Rows are points. The points of each table are mixes of a few directions, plus a little noise. Count the directions of each table, and those that both share. Where both have some left over, give the other angles between the two spaces (their principal angles), to ten degrees, smallest first.

First:
10, -3
32, -13
27, -11
43, -17
-68, 28
39, -16
-83, 34
Second:
37, 92
10, 26
-12, -24
-14, -32
9, 24
-29, -72
-6, -14
Directions: first 1, second 1, shared 0; angles 90

First, 6 rows:
-30, 8, -10
-72, 20, -25
21, -6, 7
86, -26, 30
-61, 18, -21
55, -16, 20
Second, 4 rows:
69, -28, 35
-37, -14, 28
-23, 45, -70
-9, -4, 7
Directions: first 1, second 2, shared 1

First (8 x 4):
-39, 71, 7, -19
3, -2, -9, -10
-33, 54, 30, 13
-2, 1, 23, 26
-2, 1, 25, 27
48, -83, -55, -29
52, -89, -45, -14
-31, 52, 23, 7
Second (8 x 4):
-50, -57, -50, 2
19, 90, 50, 31
22, -2, 9, -12
-23, -42, 21, -48
4, -63, -65, -2
-1, 60, 53, 8
13, 33, 14, 14
18, -17, -31, 8
Directions: first 2, second 3, shared 1; angles 80

First (10 x 8):
-97, 106, -38, -120, 76, -21, -47, 11
12, -1, -20, 23, 5, -40, 50, -68
1, -24, -4, 31, -30, -2, -7, 2
52, -49, 39, 38, -29, 40, -1, 38
-1, -14, -3, 18, -19, -1, -6, 4
4, 60, 14, -87, 84, 12, 14, 2
23, 3, 0, 4, 18, -16, 44, -42
6, -36, -2, 45, -42, -1, -6, 5
-9, 2, 6, -10, -2, 15, -24, 28
11, -50, 6, 57, -58, 12, -18, 22
Second:
-54, -27, -63, 6, -15, 19, 17, -28
23, 11, 26, -2, 7, -9, -7, 13
-79, -39, -91, 8, -23, 29, 24, -42
-10, -5, -12, 1, -3, 3, 3, -5
-94, -47, -108, 10, -27, 34, 28, -48
64, 32, 74, -7, 19, -22, -21, 32
63, 32, 73, -7, 19, -24, -21, 33
72, 35, 85, -9, 23, -27, -23, 39
-32, -16, -35, 3, -9, 12, 9, -16
44, 22, 53, -5, 12, -16, -15, 22
Directions: first 3, second 1, shared 0; angles 50

First:
6, -34, 10, 14, -16, 33, 47, 28, 20
14, -69, 21, 30, -35, 67, 100, 61, 39
-5, 29, -9, -11, 14, -26, -40, -24, -16
10, -53, 15, 22, -26, 51, 75, 45, 31
-5, 25, -7, -11, 13, -24, -37, -22, -15
-11, 59, -18, -25, 30, -56, -86, -51, -35
-8, 45, -12, -19, 22, -42, -61, -39, -27
Second (7 x 9):
0, 0, -45, 59, -10, 9, -12, 7, -23
49, -47, 85, -8, -47, 30, 1, -18, 68
34, 2, -18, -60, 11, -13, -12, -23, -16
-69, 54, 48, -13, 42, -35, 40, 4, 17
-37, -26, 54, 24, -17, 25, 17, 39, 38
-36, 28, -88, -41, 49, -26, -9, 24, -74
60, -11, -36, 38, -27, 10, -26, -33, -10
Directions: first 1, second 4, shared 0; angles 40
